Each row is a point. Two turns around zero, p and q, are shown by what they do to some points. Write where each new point lands after one turn and then the other. Backwards means that the second turn is done in reverse. Each puzzle has new turns, and all numbers are rounded.
(in the rows, 128 means zero)

Turn p:
[178 135] -> [177 141]
[101 113] -> [103 110]
[106 136] -> [105 133]
Turn q:
[112 157] -> [133 161]
[ 96 109] -> [ 91 132]
[135 148] -> [146 140]
[169  98] -> [143  79]
Where do these land?
p, then q: [105  91] -> [ 90 107]
p, then q: [161 158] -> [172 138]
q, then p: [117 135] -> [122 140]

Turn p:
[171 118 133] -> [144  93 151]
[109 121  86] -> [106 119  88]
[153 127 106] -> [138  98 118]
[ 90 159 146] -> [135 179 119]
[116 114 170] -> [115 152 165]
Turn q:
[116 107 150] -> [105 105 129]
[136 144 152] -> [105 147 132]
[187 144  86] -> [178 166 168]
[ 96 108  86] -> [165  95 102]
[129 124 144] -> [112 125 133]
[103 141 150] -> [102 130 103]
Where do these land?
q, then p: [132 150  93] -> [162 105 123]
q, then p: [111  93 119] -> [ 99 105 143]
q, then p: [112 157 163] -> [122 155  89]
p, then q backwards: [111  95 113] -> [112 124 165]
p, then q backwards: [175 145 151] -> [154  98  90]

Turn p:
[ 86 122 124 150] -> [ 92 117 147 106]
[159 128 160 106] -> [149 151 126 167]
[137  54  99 143] -> [138  52 149 144]
[142 163 134 152] -> [111 145  90 127]
[142 146 128 109] -> [148 147 118 127]
[123 145 116 160] -> [104 121 104 112]
[108 138 135  76] -> [155 163 161 114]
Turn q:
[175  94  98 140] -> [144 103  79  95]
[141 140 138 115] -> [125 150 126 120]
[132  89 132  85] -> [152 123 152  81]
[ 92 158  99 125] -> [ 81 113 148 143]
[156 154 117 144] -> [110 141  92 134]
[ 94  98 159 146] -> [167 113 157 156]
[106 162 153 141] -> [117 152 143 167]
Where do these land?
q, then p backwards: [145 170 128 129] -> [126 158 157 146]
q, then p: [113 119 103  89] -> [136 148 171 140]
q, then p: [134 106 109 176] -> [135  72 122 129]
q, then p backwards: [137  83 176 123] -> [146 127 107  68]
q, then p: [111 163 124 123] -> [ 95 141 138 115]

Turn p:
[140 161 151 102 133 108] -> [160 131 143  91 143 135]
[148 140 122  82  82 107] -> [171 124  91  88 108 121]
[117 125 155 152 144  80] -> [136  85 149 133 168 122]
[ 83 131 128 126 120 137] -> [ 97 136 118 115 142 101]
[142 127  94 156 154 143] -> [121 148 126 172 133 153]
[123  77 105 156 178 176] -> [ 62 134 141 178 109 165]
[143 135 140 122  85 145] -> [149 137 126 118  94 100]
Turn q:
[157 127 125 173 167 106] -> [139 180 135 166 150 141]
[155 148 125 134  92 141] -> [162 113 146 119 114 153]
[112 173 164 159 102 145] -> [123 150 167  89  91 153]
[130  98 111 118 106 142] -> [125  90 115 143 123 138]
[105  75 108 103 113 102] -> [113 100  70 149 116 112]
[163 147  98 114 177  95] -> [165 157 115 137 184 105]
[ 98 168 120 133 109 167] -> [112 115 147  76 129 159]
[ 98  92 142 109 137 104] -> [ 99 127  97 141 112  94]
[135 124 159 110 150 151] -> [114 120 163 134 132  98]
Where do these land?
q, then p: [116 159 131 100 143 122] -> [140 118 120  96 143 153]
q, then p backwards: [ 56 147 130 154 101 131] -> [112 101 121  62 143 164]
q, then p: [154 119 114  92 102 119] -> [143 100 114 152 103 153]
q, then p: [151 119 133 208 131 122] -> [134 184 169 153 121  89]
p, then q backwards: [130 105 109 174 142 110] -> [151  79 113 133 139 142]
q, then p: [157  98 150 128 145 121] -> [145 109 146 159 146 110]
q, then p: [125 177 160  91  88 137] -> [156  95 115  74  90 133]
q, then p: [153 112 112  94 148 155] -> [111  89 148 147 136 156]
p, then q: [111 117 113 111 153 134] -> [100 116 128 107 142 131]

Turn p:
[ 96 101  99 130 102 117] -> [123 123 136 128  83  93]
[ 83  63 107 109 148 113] -> [148  70 148 109  96  81]
[146 154 162 133 122 107] -> [116 131 131 158 142 165]
[121 149 102 116 156 144] -> [115 135 133 101 158 106]
[145 130 103 168 106 105] -> [125 152 106 171 117 105]
[152 130 120 108 132 142] -> [148 146 140 116 144 130]
[141 155 168 132  89 107] -> [110 145 135 163 115 177]
[140 143 164 127 170 189] -> [139 122  96  77 171 167]
Turn q:
[146 114 120 108 142  93] -> [159 128  98 107 133 119]
[103 117 145 129 163 127] -> [110 109 126 108 107 101]
[ 81  98 111 114 131 126] -> [107 134  92 141  91 110]
[159 171 138 174 101 110] -> [130 160 168 123 187 132]
[137 121 171 105 122  89] -> [175 136 140 116 119  91]
[ 85  89 139 120 144 126] -> [112 114 107 136  92  89]
[140 146  98 139 128 166] -> [104 119 131 136 140 174]
[190 152 133 167  92 152] -> [141 124 171 154 192 162]
[109 144  98  97 129 163] -> [112 130 119 132  91 173]
Where do these land?
q, then p: [117  90 172 105  89 114] -> [133 146 112 199 125 138]
p, then q: [ 84 168 105 159 149 162] -> [110 163  82 105  79 130]
q, then p: [132 123 107 108 147 116] -> [140 149 144 116 127 109]
p, then q: [155 156 169 104 162 109] -> [101  64 143 114 119 122]
p, then q: [115  94 147 136 110 148] -> [148 133 118 166 131 151]
p, then q backwards: [147 121  99 129 132 162] -> [131 133 129 121 129  80]
p, then q: [142  84 104 167 102  98] -> [132 161 120 145 193 121]
p, then q: [109 173 129  92 149 101] -> [108 109 148 111  89  84]
q, then p: [152 144 120 152 112 142] -> [127 109 104 108 150 137]

Turn p:
[101 140 112 157 123 108 168 154] -> [117 160 116 179 113 138 131 108]
[114 105 152 130 172 189 120 114] -> [182  92 120 124 140 145  80 143]
[120 149 122 153  99 167 104 120] -> [151 154 145 114 107  96  97 129]
[108 185  99 129  91  87 141 118] -> [110 193 113 127 126 101 163  95]
[172 137 118 118 116 140 147 131] -> [130 115 164 118 116 132 146 100]
[107  91 105 163 166 127 147  97] -> [147  90  81 170 122 110 118 122]
[140 102 134 102 171 115 119 151] -> [119  93 135 140 166 152 138 151]
[ 83  93 125  96 125 114  86 135] -> [131 136 105 125 142 125 143 200]
[185 134 171  86  88 130 127 117] -> [105 115 161  54 110 154 146 118]
[150 145 142 146 130 104 122 143] -> [ 90 132 141 129 139 127 116 113]
Turn q:
[131 137  90 107 103 102 146 132] -> [164  92 116 147 121 120 112 140]
[ 90  87 148  80 165 117 153 178] -> [130 127  77 116 182  90 182 148]
[159 147 121 123 123 113 105 123] -> [148 116 150 131 108 154 137 126]
[109 143 123 112 128 138 114 107] -> [147 147 116 128 134 143 114 111]
[178 183 136 128 155 149 163  94] -> [147 156 199 177 132 118 127 108]
[117 118  89 148 131 122 106 134] -> [127 132 108 125 106 146 112 163]
[136 127 131 130 119 138 156 146] -> [113 114 129 149 131 106 132 125]
[133  88 127 145 109 130 115 109] -> [101 110 132 104 137 148 103 138]
[ 83 129 146 104 135 174  66 161] -> [109 164  62 121 129 169 162  95]
[142 121 169 202 113  97 156  95] -> [ 95 122 189  82 102  86  97 126]
Where do these land?
q, then p: [129 126 154 153 144 121  75 124] -> [165 158 136  98 120 157 143 123]
p, then q: [129 102 107 111  91 158 171 144] -> [ 91  88 149 151 123 112 112  92]
p, then q: [123 119  83 121 119  72 142 143] -> [124 138 124 132 113  62  98 143]
q, then p backwards: [122 124 107  84  91 106 126 147] -> [123  95 124 122 167 142 148  91]
p, then q backwards: [130 169 138 162 178 173 105 107] -> [ 99 133 126 101  99 123 170  63]
p, then q: [113 142 137 142  91  95 131 119] -> [162 130 102 136 109 117 103 112]
q, then p: [ 92 139 146 142 157 137  96 122] -> [151 165 138 108 145 124 150 101]
p, then q backwards: [167 122  97 108  94 119 152 153] -> [179 151 161 142 141 125 116 153]
p, then q: [112 137 176 164 168 133 113 146] -> [119 172 107 113 110 182 141 140]
q, then p backwards: [157  81 103 105 110 163 170  97] -> [141 121 142 148 201 121 100 166]
q, then p: [134 148 161 117 166 130 126 105] -> [127 130 121 102 149 151 119  85]

Turn p:
[141 119 123  90 137 154 146 143 117] -> [118 131 118 147 120  88 148 126 105]
[111 133 116 177 167 155 122 129 125] -> [136 186 142 127 127 131  99 151 140]
[159 104 136 103 177  73 135 182 132] -> [ 92 132 144 131 177  85 162  84 169]
[106 108 140  98 129 134 158 100  99] -> [159 125  84 143 141 111 128 115 101]
[134 127 165 165 128 159 110 136 161] -> [139 139 176 165 114 155 120 141 140]
[143 115 112 152 124 157 141 112 110] -> [147 143 109 134  99 116 123 154 142]
[138 172 168 116  88 101 115 137 139] -> [103  65 150 135 129 151 105 111 123]
[ 89 133 100 151  85 137 121 140 120] -> [105 141  97 118 108 177 122 146 118]
[123 122 117 114 124 124 106 111 114] -> [135 118 117 112 143 128 137 149 117]
[137 147 104 114 120  86 126  90 162] -> [146  99 141  68 122 135 135 104 127]
Turn q:
[119 146 131 118  85 115 166 148 133] -> [129 139 133 159 109 101 158 113 161]
[130 123 156 148 195 121 128  75  84] -> [ 85  79 102  97 151 109  94 136  78]
[ 97 125 127 138 137 114  96 115 138] -> [118 119 134 115 147 159 149 117 110]
[116 157  79 123 160 124 109 133 129] -> [159 122 124  76 130 131 158 140 118]
[131 132 126 153 107 141 146 150 159] -> [133 148 146 127 104 131 121  98 155]
[116 148 125 129 126 137  95 151 107] -> [145 143 109 115 165 133 139 123 137]
[158 144 131 113  72 145 139 140 156] -> [142 168 113 164  89 134 130 124 159]
[118 119 128 101  99 167 154 165 147] -> [153 179 159 157 119 106 128 122 137]
[158 133 162 110 102 133 155 156 164] -> [105 173 137 154  96 119 118 138 164]
[111 124 115 115 145 109 101  85 130] -> [122 103 121 120 130 154 151 142  87]
[139 108 123 150 145 133 127  95  94] -> [132  87 113 126 137 125  95 125 105]
[144  77 134 139 164  97 120 124  94] -> [113  75 144 125 160 133  93 160 127]
Where do these land?
q, then p: [120 114 123 145 140 197 123 147 138] -> [133  85 157 115 148 103  99 161 118]
q, then p: [125 140 116 147 128 112 147 139  58] -> [148 141 132  95 153 115 171 106 165]
q, then p backwards: [126 131 114 144 139 110 149 111 115] -> [152 142 127 106 111 116 134 118 127]
p, then q: [137 147 154 136 134 111  67 148 144] -> [ 87 161 158 120 163 122 105 123 112]
q, then p: [119 132 124 120 112 116 137 141 150] -> [134 122 132 141 108 138 116 107 128]
p, then q backwards: [118 109 144 130 141 111 135 124 143] -> [108 127 121 140 108 136 116 144 124]
p, then q: [119 116 101  31 120 112 126 141 139] -> [130  64 147 152 134  59 139 144  98]
q, then p backwards: [136 131 117 123 134 173 141 146 151] -> [121 140 114 149 160 150 147 110 144]
p, then q: [114 147 108 140 130 136 145  59 125] -> [159 138  89 147 126 145 121 179 145]
q, then p: [127 112  98 142 104 130 119 141  94] -> [150 133 153 126 121 106 149 137 162]
p, then q: [173 128 117 133 132 112 135  97 139] -> [111 132 141 158 101 146 128 159 142]
p, then q backwards: [123 131 221 146 122 116 111 142 141] -> [115  47 139 149  83 116 115 137 114]

Turn p:
[140 123 133 126 137 125  96 131 145] -> [147 112 117 123 119 132 132 134 154]
[143 106 108 132 155 122 155 113 131] -> [116 140 105 119  94 124 142 118 106]
[112 110 123  98 155 123 158 133 126] -> [134 133 137 102 119 113 152 106  96]
[126 106 149 149 145 107 126 130 118] -> [139 137  98 110 132 120 108 111 130]
[137 135 108 133 134 132 102 225 122] -> [103  65 137 101 140  66 117 148 156]
[134 157 178 134 146 189 112 119 121] -> [146  87 140 119 137 186  89 145 109]
[138 140 147 120 138 111 185 108 144] -> [148 156 116 138 122 123 137 142  72]
[ 87 109 107 122  60 155 126 107 144] -> [111 131 161 191 150 143 150  86 144]
[130 186 115 144 144 102 114 105 115] -> [113 160 117 107 146 151 134 181 141]
[135 108 112 122  66 114 105 110 113] -> [122 159 153 168 120 121 118 111 174]
Turn q:
[ 89 162 140  68 141 137 123 109 108] -> [ 68 128 157 133 110 107 113 145 170]
[117 158 130 138 107 161 150 103 142] -> [131 172 136 120  98 126 154 135 144]
[104 104  69 124 118  88 141 156  79] -> [128  84 145 138 116 133 102  47 124]
[132 160  85 131 139 150 144 104 105] -> [114 157 130 123  96  86 128  98 118]
[167 121 128 173  91 150 101 170 143] -> [192 138 124 164 126 147 131 146  84]
[120 124 135 142 148 104 108 117 143] -> [129 120  98 134 154 121 132 130 146]
[153 116 173 147 123 121 131 132 131] -> [138 126 133 125 162 145 156 152 108]
[139  96 149  93 142  75 108 111 157] -> [128 102 119  99 187 134  96 146 157]
[127 127 132 118 157 120 146 171 139] -> [127  79 119 115 110 127 132 143 118]
[131 113 141 145 115 175 129 109 131] -> [122 173 120 131 120 155 137 140 110]
Where do these land?
p, then q: [142  96 119  83  96 112 151  98 142] -> [156 157 161 123 148 113 182 124 128]
p, then q: [111 117 113 139 179  94 111 150 141] -> [127 110 136  78 111 117  90 109 146]
q, then p: [167 115 160 119 119 138 109 108 102] -> [128 117 127  74 152 136 107 141 117]
q, then p backwards: [ 97 149 115 149 137 143  87 112 149] -> [153 113 118 160 101  94 117 112 149]
p, then q: [124 158  85 123 135 108 134 174 161] -> [132  64 128  97 121 147 143 102 136]
p, then q: [128 149 132 120 124 149 141  95  85] -> [101 142 144 167 113 128 139 160 129]
q, then p backwards: [104 119 134 138 100 175 115 123  84] -> [130 125 105 129  92 149 157  76 117]
q, then p: [138 118 115 160 178 132 135 140 165] -> [ 86 145 148 126  93  97 153 122 140]
q, then p: [117 134 171 100 109 149 143 118 114] -> [146  99 142 128 170 127 118 123  99]
q, then p: [115 143 115 180 146  90 134 151 153] -> [108 152 102 152  73 107 145 120 113]
q, then p: [165 111 150  97  84 117 148 141 112] -> [172 107 146 100 121 142  83 123 114]

Turn p:
[ 95 142 142 111 170  90 112 166 162 110  89] -> [112 144 165 176 119 143  79 119 165 161 114]
[ 90 114 133  73 179 116  91 137 161 107 150] -> [ 62 174 145 155 149 133  81 124 139 132 151]
[153 156 139 131 111 144 138 151 105 136 128] -> [157 122 148 104 132 139 150 120 142 108 115]
[143  96 162 157  84 146 140 106 122 111 158] -> [114  66 120 117 136 113 161 146 109  99 146]
[154 119 121 155 131 150  91 118 112 115 135] -> [119 119 110 115 143 164 139 157 107 118 112]
[139 108 110 163  81 175 131 129 143 148 142] -> [128  97  80 111 115 149 178 113 127 116 145]
[100 126 123 173 117 136 137 104 104 136 154] -> [132 112 106 116  84 122 128 145  99  98 136]
[157 179 136 138 138 168 172  80 132 115 135] -> [183 133 126 161 153 121 152 115  87  77 128]
[144  98 108 131 152  72 165 140 123 170  80] -> [159 147 116 137 108  82 132 154 165 193 105]
[ 90 115 108  63 134  95  97 152 130 107  69] -> [ 86 155 165 129 130 128  92  90 132 203 103]
[150 152 109 155 110 115 144 105 136 114 183] -> [155 104  86 115 146 114 103 129 120  81 137]
[111 120 121  87 158 121 134 170 112 128 109] -> [104 170 158 126 121 115 125 115 157 145 102]
[138 138 152 126  99 137 113 106 124 167 132] -> [152 119 139 104 129 141 147 135 115 134 171]
Turn q:
[ 99 104 145 144 114 178 113 172 162  98 156] -> [129 113  87  88  97 166 139 131 187 133 121]
[153 112 120  81 115 117 117 105 107 147  90] -> [139 116 152 182 146 127  97 104 114 150 132]
[131 127 127 101 176 138 121 141 108 118 173] -> [115 146 156  80 117 117 117 118 135 170 137]
[ 86 123 105 164 131 134  96 152 122  91 144] -> [107 110  77  95  85 125 130 145 124 137 141]
[106 151 139  82 124  97 149  98 119 152  83] -> [142 141 166 178 128 144 115 137  79 130  96]
[126 152 110 156 106 175 149 147 119  92 158] -> [121 176  77 101 123 144 130 135 152 118 155]
[121 101 133 149 178 132 138 137 114  91 155] -> [113 116 124  58 140 126 113 145 125 143 136]
[120  96 143 150 127 137 155 113 116 122 150] -> [135 119 125  89 144 152 120 116 119 104 140]
[159 157 146 101 108  77 130  98 157 133 108] -> [174 138 149 171 142  88 129 129 117 115  89]
[108 118  86 159 129 166 119 121 170 125 157] -> [ 79 129  86 104 113 128 137 100 153 105 110]
[164 153 149 123 126 118 109  99 130 152  59] -> [132 116 162 199 145 105 107 157 133 106 126]
[169 129 128  98  94  65 130 115 111 162  93] -> [172 116 154 194 159 101 140 111  91 136 134]
[110 119 104 166 146 158 150 188 152 125 143] -> [ 87 128  92  91 136 154 177 145 154 140 129]
[139 151 157 119 116 100 115 106 105 184 124] -> [149 128 185 163 114 114 142 119 108 105 147]
Where do these land?
q, then p: [102 168 144 182 136 128 130 145 116 139 104] -> [104 106 139 115 109 117 127  96 166  91  97]
q, then p: [112 128 111 131 112 157 133 121  90 145 118] -> [116 126 118 113 111 145 129 125 103  86 137]
q, then p: [169 130 137 147 156 108  83 129 168  80 150] -> [123 126 119 132 157 107  83 125 172 193 137]
p, then q: [113 126 102 152  89 156 134 132 108 130 112] -> [137 138 115 156 151 157 103  98 109 125 134]
q, then p: [144  98 168 138 152  84 108 141 149  90 108] -> [103 135 127 124 152 116 144 157 181 180 114]
q, then p backwards: [ 85 136 112 130 151 149 142 134 123 121 129] -> [109 108 111 133 137 141  87 133 107 128 130]
q, then p: [172 152 167 150 152  79 105 138 161 107 136] -> [138 111 143 140 160  95 103 142 194 165 113]
p, then q: [155  88 114 104 129 130 160  68 138 146 152] -> [116 150 135  98 143  93 162 123  69 158 138]
q, then p: [154  97 171  92 148 118  81 109 146 146 156] -> [122  92 147 147 166 118 136 162 125 172 177]
p, then q backwards: [ 93 108  86 104  82 123 156 113 113 156 165] -> [127 127  86 158 131 117  98 117 110 106 198]
p, then q backwards: [126 137 112 138 133 152 153 183  93 152 119] -> [108 152 151 121 120 141 125 140 178 137 174]
q, then p: [107 178 111 127 130 127 132 146  78 112  89] -> [142 129 129  78  86 156 122 124 159  90 115]
q, then p: [151 123 132 104 146 108  97 124 186 135 104] -> [136 102 128 167 111 125 127 153 145 186 128]
q, then p: [109 122 125  93  76 173 179 110 124 134 150] -> [158 145 119 144 152 170 151 106  66  96 126]
